Rows are points. Before rounding, the points of a table are all equally far from one centre. They may lie mostly on one side of it. Write the centre, to within rounding.

Points (7 x 2)
0:   6  15
1:  49   6
2:  58  -1
3:  84 -44
4:  32  13
5: -11  11
6: -28   3
Centre:  12 -57

Points (10 x 6)
0:  -4 -25 -16 -23 -82 -33
1:  11 -33 -33  22 -70  -7
2:  -4 -48  61 -14  -3 -49
3:  -7 -22 -20 -41 -63  20
4:   2  10   0 -31 -78  13
5:  48 -45 -22 -27 -58 -31
6:  20 -49  17 -35 -71   6
7: -31 -16  -3 -15 -62 -58
8:  35 -58  -6 -23 -51  23
9:  28 -39 -44 -48 -39 -15
Centre:  10 -13   7  -6 -17 -15

Points (19 x 12)
0:  15 -34 -18  23 -13  51  -2  38  69  15  23  18
1: -17 -65  11 107 -52 -11  41  17  54  17  25 -19
2:  39 -31  -2  90  -9  23  43  41  50  16  -4  -6
3:  -2 -14   1  66   7  20  46 -12  31  48 -14  44
4:  23 -23 -31  57  17   9  -5  -6  12  37  49  14
5:   0 -10 -63  66  29  16  27  -9  -7  30   4  -8
6:  24 -27 -44  98 -39 -24 -14  49  77   8 -14 -34
7: -12 -16 -39 105   6   1  20  20  23  22  25  34
8:   1 -45 -63  37  23  -7  34  28  53  66  -8  -4
9:  -6  -5 -22  82  -1  -1  13  28  42  86  43  -2
10: -20 -51  14  75   5  27  30   2 -33  17  -4 -12
11:   5 -28 -81  67  -8 -46  13   4  48  54  22   4
12: -19 -44  -7  85 -49  12  35  10 -22 -22  37   6
13:  -5 -10 -20  95   3 -41 -15  19   9   8 -67  22
14:  22 -36  15  95   8  14  -4  24  66  37  -1 -26
15:  -6  12 -10  68  27  34  -8   4  13  53  -3  21
16:  -2 -42  34  71 -18 -31  40  -5  16  27  50  35
17: -24 -25 -13  96  25   5   1 -42  24   8   4  -6
18:   6 -37 -22 108  -4  11  -9  22   4  48   0 -12
Centre: -22  -1  -5  28 -29 -26  14  20  28   9  -4 -23

Points (28 x 24)
0:    4   69   38   35  -18   36  -29   21  -20   38  -12   -3  -30  -14    9   91  -74  -29   22  -14  -63   25   27   -9
1:  -24   35   87   21  -17   47  -42   11   28   73  -28  -10    9  -44  -12   -7  -35   -4   32   52  -39   34  -12  -53
2:  -29   20   46    6  -47   62  -48   10   31   27   17   -9   39  -23    2    1  -21   -1   25   -7  -16   25  -49  -62
3:   -7   16   14   17  -12   87  -34   -1   52   13  -28  -57    5   26    9   33   11  -23   26   26  -34  -23  -50  -76
4:  -38   48   33   25    5   68  -70  -29    5  -10   -6   30   -1   41  -21   33    9    2    9   54  -65   10   -1  -39
5:  -42   36   39    5   -6   47  -57    9   42   38   -6  -59   15    3    2   46  -13  -26   -3   42  -11  -10   21  -82
6:  -28   57   18  -19   30   73  -43  -24   31  -22  -55    7  -14  -15    2   34  -37  -18   -6   61  -61   38   21  -55
7:  -26   39   76  -17   58  -12  -37  -39   20   72   -9   14   22   -3   15   28  -46   -5  -23   58  -63   40   27  -39
8:  -46    0   37  -19   38   26   -2   -2   36   27  -12  -15  -33  -14   27   62  -40  -65   -1   73  -52   61    4  -74
9:   -6   25   30    3   -8   13  -17  -17   55    4    0  -43   -7   39   23    0  -13   17    4   25  -24   52  -43  -76
10:  -15   -2   88   55   -5   43  -76  -24   12   53  -46    7  -52  -60  -29   63   10   21    9   30  -29   -6  -34  -36
11:  -20   28   47   66   -1    9  -33  -22   34    4  -32  -69    0    1   12    2  -40  -41  -19   48  -48  -41  -41  -45
12:  -35   28   87   37   13   23  -48  -44  -14   42   20  -23   18  -18   -1  -10   21  -28   25   35  -43    9   -4    4
13:   10  -21   55    9   27   63  -57  -41    2   55  -18  -48  -48    8   24   16  -18   15  -23  -12  -33   26   23  -57
14:  -14   21   46   66   -5   52  -54  -25   56   14   11  -28  -32  -26   23   25  -21  -24   15   46   -7   36  -11  -49
15:   -4   30   38   10   12    8  -47  -14   12   27  -22  -40  -51   -5  -13   53   -4  -50  -52   53  -36   35   12  -87
16:  -32  -22   28   36   50   50  -29  -58    6   14    2  -68  -14  -26   -6   64   -7    3   30   38  -38   61    0  -70
17:  -18   33   59   54  -11   22  -33  -14    9    6  -14    7  -38   16  -10   36  -16   -4  -11   47   -6   59   45  -55
18:  -13  -31   68    0    1   10  -42  -15   12    7  -13   -5   -8  -38   50   38   -7  -43   26   46  -64   55  -27  -50
19:  -62   31   47   42    5   70  -15   11   51   45    2  -54   25  -35   -9    4  -39   51   20   82  -22    3  -15  -47
20:  -27  -30   87   35    2   33  -16  -34   -7   23  -70  -47  -15   -8  -38   57  -56  -15   17   47  -47   25  -33  -70
21:  -50   72  106   29   26   35  -17  -12   57   19  -29  -30  -13  -24  -22   21  -27  -26   16   22  -40   28   10  -27
22:  -26  -17   82  -18   41   17  -42  -27   16   54   27  -25  -82  -36  -45   80  -54   -9  -12   37  -54   37  -20  -42
23:  -44   13   85  -23   30  -25  -27  -18   74    9  -33  -13  -53    3   22   31   16   -7  -39   14  -32   30  -10    0
24:    2   -5   58    2  -26   51  -34  -33   49   40  -42  -44  -64    1    0   43   -6  -24    8   45  -68   23  -16  -68
25:  -28   -3   20    9    2   53  -28 -101   54  -18   18   12  -23  -33   34   30  -46    9   11   -1  -48    3   14  -29
26:  -49   -5   -6   44    1   -9  -22    8   96   34  -24   33  -58  -54   44   10  -34   -2  -16   47  -83  -34   -2   -5
27:  -35  -19   47   -7   -3   44  -67  -17   20   -5  -21  -30  -39  -25  -10    8    1    2   27   26  -24   13   -3  -90
Centre:  -4  -5  11  11  31  27  20   5  16  32 -11   5  -2 -25 -23  45 -18  10 -16  18 -42 -11 -18  -8

Points (31 x 24)
0: -10 -41  23 -20  83  -7  19 -49  41  50  35   6  56 -27  25 -13  51 -26  38 -51 -57 -39  15 -17
1:  16 -17 -10 -24  68 -29  32 -32  64  21  49 -11  63 -60   1  -6  71 -39  39  -5 -25 -41  18  14
2:  -5   1  -6 -13  51 -40  22 -44  17   0  33   0  61 -66   0 -26  64 -42  -6 -54 -33 -38  -3  20
3: -33 -12  37   8  60 -17  24 -27  43  24  -1  10  27 -38  18 -31  56 -47  29 -28 -61 -54  31 -42
4:  17 -19   6 -14  59 -50  15 -51  38  52  35  -7  23 -48  11   2  90 -56  22 -25 -23 -38  16   5
5:  -1  13  -2  15  72 -18  37 -54  56  39  18   0  51 -35  29 -42  56 -25  51 -21 -48 -35   3 -34
6: -28 -24  12  -4  52 -27  12 -61  37 -14  37 -30  41 -51 -10 -16  39 -29 -11 -36 -86 -35  33 -22
7: -29   0  16  15  37 -55  10 -42  72  23  33 -13  76 -18  25 -16  46 -41  25  -1 -68 -29  21 -16
8:  -1   1  20   6  54 -29  19 -80  43  26  36  19  48 -61  24  -4  67 -53  11 -19 -18  -9  38 -20
9: -14  -8  15  41  75 -22  19 -50  14  -8  32 -16  57 -56 -25   0  67 -27 -13 -26 -40 -53  20 -23
10: -65  -4  14 -23  32 -22  29 -51  52  26  55 -27  54 -57  -3 -28  32 -27   4 -52 -21 -33  32  -9
11: -12   3  13  -2  42 -27   5 -20  59  54  48 -12  57 -38  15 -15  56 -44  23   3 -54 -50  -4 -39
12:  -9   1  11  30  84 -42  27 -46  31  11  13 -11  64 -52 -17  13  75 -48  11 -29 -30  -2  35 -32
13: -14 -13  58 -17  60 -20 -11   0  51  48  47 -19  41 -37 -17 -29  49 -36   7 -36 -10 -29  10 -42
14:   0 -11  37   3  82  -2  24   1  35  35   9  -9  48 -42   0  -5  82 -46  -9 -20 -68 -17  25 -19
15:  -2  -6  50  -5  54 -60  31 -72  52  36  24 -16  66 -34  -6 -42  78 -30  40 -35 -54 -12  27 -31
16: -24 -31  32   9 107  -9  -5 -44  33  17   2  11  69 -35 -13  -8  51 -15  -4 -29 -12   8  32 -37
17:  -9  -5  38  -5  34 -34 -21 -27  33   8  26 -18  78 -23   5 -29  55 -63   9 -36 -40 -65  27 -41
18: -19  -2   5  23  35 -21  40 -20  44  40  16 -34  67 -62   7 -24  63 -79  35 -17 -36 -29  23 -24
19: -11  -5  29 -10  79 -30  53 -39  49  10  38  -5  46 -39  23 -44  48 -20   1 -25 -35 -45   9  -6
20: -19 -14  44  -6  42 -40   5 -38  47  41  21  -3   7 -38  17 -12  54 -57 -16  -6 -25 -27  12 -51
21: -47 -22  43  41  47 -31  11 -22  78   4  33 -13  45 -31 -38 -32  62 -51  31 -15 -23 -28  24 -13
22: -34  10  13   5  71 -13  15 -43  36 -12  43 -15  38 -48   6  -4  69 -32   3 -16 -69 -39  19 -35
23: -10 -11  12  15  73 -37  -6 -39  37  35  43  -7  33 -39  -4  -2  32 -36 -22 -20 -45 -54  14   5
24: -25 -14  19 -15  61 -33   5 -67  78  13  48 -38  53 -48  -2  -2  41 -43  21 -46 -39 -50  17 -19
25:   6 -22  31 -11  67 -21  23 -72  65  10  32 -55  48 -59  46   8  19 -11  41 -16 -18 -10   4 -24
26: -30 -15  61 -22  37 -49   8 -51  29  -6  13 -10  58 -26  11  13  59 -37 -22 -16 -63 -54  35 -17
27:  -4 -19  23   4  21 -19  49 -40  33  34  24 -13  54 -54   2  -7  72 -46   0 -35 -61 -61  69   7
28: -10 -24  23  16  27 -19  -3 -61  37  33  -7 -13  62 -55   1  -7  69 -45 -28 -65 -31 -53  53 -26
29: -15   6  22   7  66 -30  17 -35  41  30  20 -23  43 -43 -11 -18  74 -54  -2 -58 -67 -48  26   6
30: -38  10  24  17  66 -34  20 -48  26   2  24 -21  56 -44  17  -2  45 -28 -17 -29 -13 -46  25 -49
Centre:  -3 -13  20  -8  14   2  12 -45  30  15  -7 -24  43 -13 -19  -3  51  -3  28 -15 -19 -14  12  -1

Points (29 x 24)
0:  37 -52  33  29 -11  62  38   5  85  15 -10  19 -56 -16 -39  58 -60 -46   3   7  22 -25  28 -22
1:  20   0 -13  28  -2  39  38  44  60 -34 -14  22 -67   3 -33  44 -59 -22 -17   4 -13   0  -7 -41
2:  45 -34  22  34  62  74  28   7  47   9  -1   7 -52   0 -23  48  -5 -11 -33  45 -20 -21  45 -14
3:  14 -17 -20  66  -9  41  21 -11  58  20 -25  34 -43   9 -25  83 -26 -37 -24  -8  33  17  28   0
4:  14  32  20  24  61  63  60  -6  47  23   2  50 -14  30 -39  17 -33 -31  27  -8  13  12  23 -25
5:  50 -25  25  -6  49   9  84   3  51  -6 -11  17 -32  16 -17  72 -17 -17   1 -40  18 -19  52 -25
6:  61 -31  62  73  38  58  26   1  25  48 -16  30 -17 -37 -37  52 -14 -46  -2 -21   8  -4  12 -68
7:  11   0  37  50  33  53  55   4  63  -3 -24  -6 -53  -6 -62  20 -51 -34 -12  -5 -20  13  35 -43
8:  19   7  21  18  30   6  28  19  16  16 -52  49 -10 -23 -19  91 -62 -41  15  -9   2  -7  23 -16
9:  38 -22  53  42  36  71  60  -8  30  10 -34  51 -46 -48 -44  53 -35 -70 -18  -9 -10  -5  35 -44
10:  26  25  37   4  28  63  63 -39  45  23  18  34 -25  38 -33  48 -22  -9   4   1  15  -3  42   6
11:  62  -9  35  26   5  62  13  30  74  19 -47   8   6  -6 -13  30 -57 -40  40 -32  11 -24  41 -33
12:   2   0  39  42  48  69  76  18  80  21 -19  14  -8 -31   7  41 -25 -40  -2 -31  59   6  21   8
13:  51  32  -7  -2  60  47  20  10  29  44 -14  15 -14   3 -46  53 -14 -48   6 -24  -4  -4  28 -40
14:  17  -9  27  46  37  76  38   1  37  10 -30  56 -73   4 -34  77 -30 -52   5 -15  -8  -3  27  28
15:  52  11  37  55  47  46  58  10  22  49 -39  33 -45  19   6  64 -35 -14  -8   7  -1  37   8  -3
16:   6 -43  62  82   6  70  20  31  85  -6 -11  49 -32  25 -35  40 -32 -25  21 -11 -13   6  16  -7
17:  30 -45  20  53  54  56  84   4  74   6 -13  45 -48 -10 -32  49 -21 -30  -1 -19  35 -10  48 -17
18: -10  -3  36  45  22  61   8  32  81  27 -58  56 -56 -28 -34  41 -41 -14  10 -19   7 -25  19   5
19:  30  -9  54  34  51  64  59  -8  91   5 -56  39 -26 -13   8  64 -27 -61  -2  -7  -8  -9  24   1
20:  40 -17   1  53  25  62  22 -46  82  25 -22  21 -15  10 -11  65 -27 -64   5 -25   2  46  16 -28
21:  35 -38  21  17  47  67  79 -15  71  37  17  57 -21  -8 -51  25 -40  -4  -9  33  -2   3  14 -31
22: -19 -57  65  19  34  50  43  30  83   1  -9  33 -28 -20 -33  60 -27 -60  -7  21  24 -14  17  -9
23:  57 -19  51  36  63  49  39   7  35  14  -9   8 -34 -22 -61  50   8 -68  19   3   2 -11  53 -41
24:  27 -32  27  54  36  62  64 -15  62  29   8  20 -44   4 -57  73 -33 -51  14 -12 -29   8  -1  -8
25:  10  20  -3  14  38  91  23 -13  68   7 -12  -5 -37   1 -49  39  36 -22 -15  -5  -9 -22  36 -13
26:  32 -34   5  26  22  69  69 -18  68  14  -4  35 -14   9  -5  33 -72 -14   2   1   5  48  45 -37
27:  21 -15  24  51  18  96  37  29  87   6 -38  11 -45  18 -16  53 -35 -22  -2   6   7  37  30  -7
28:  55  11  -7  46  41  41  50 -18  36 -10 -14  59 -61  42 -48  45 -23 -33   7  -9  29  12  -7 -15
Centre:  37 -30  29  10   7  33  22   3  33  -3 -11  31 -17 -29 -14  10   4 -17   0 -18   0  20  -1   6
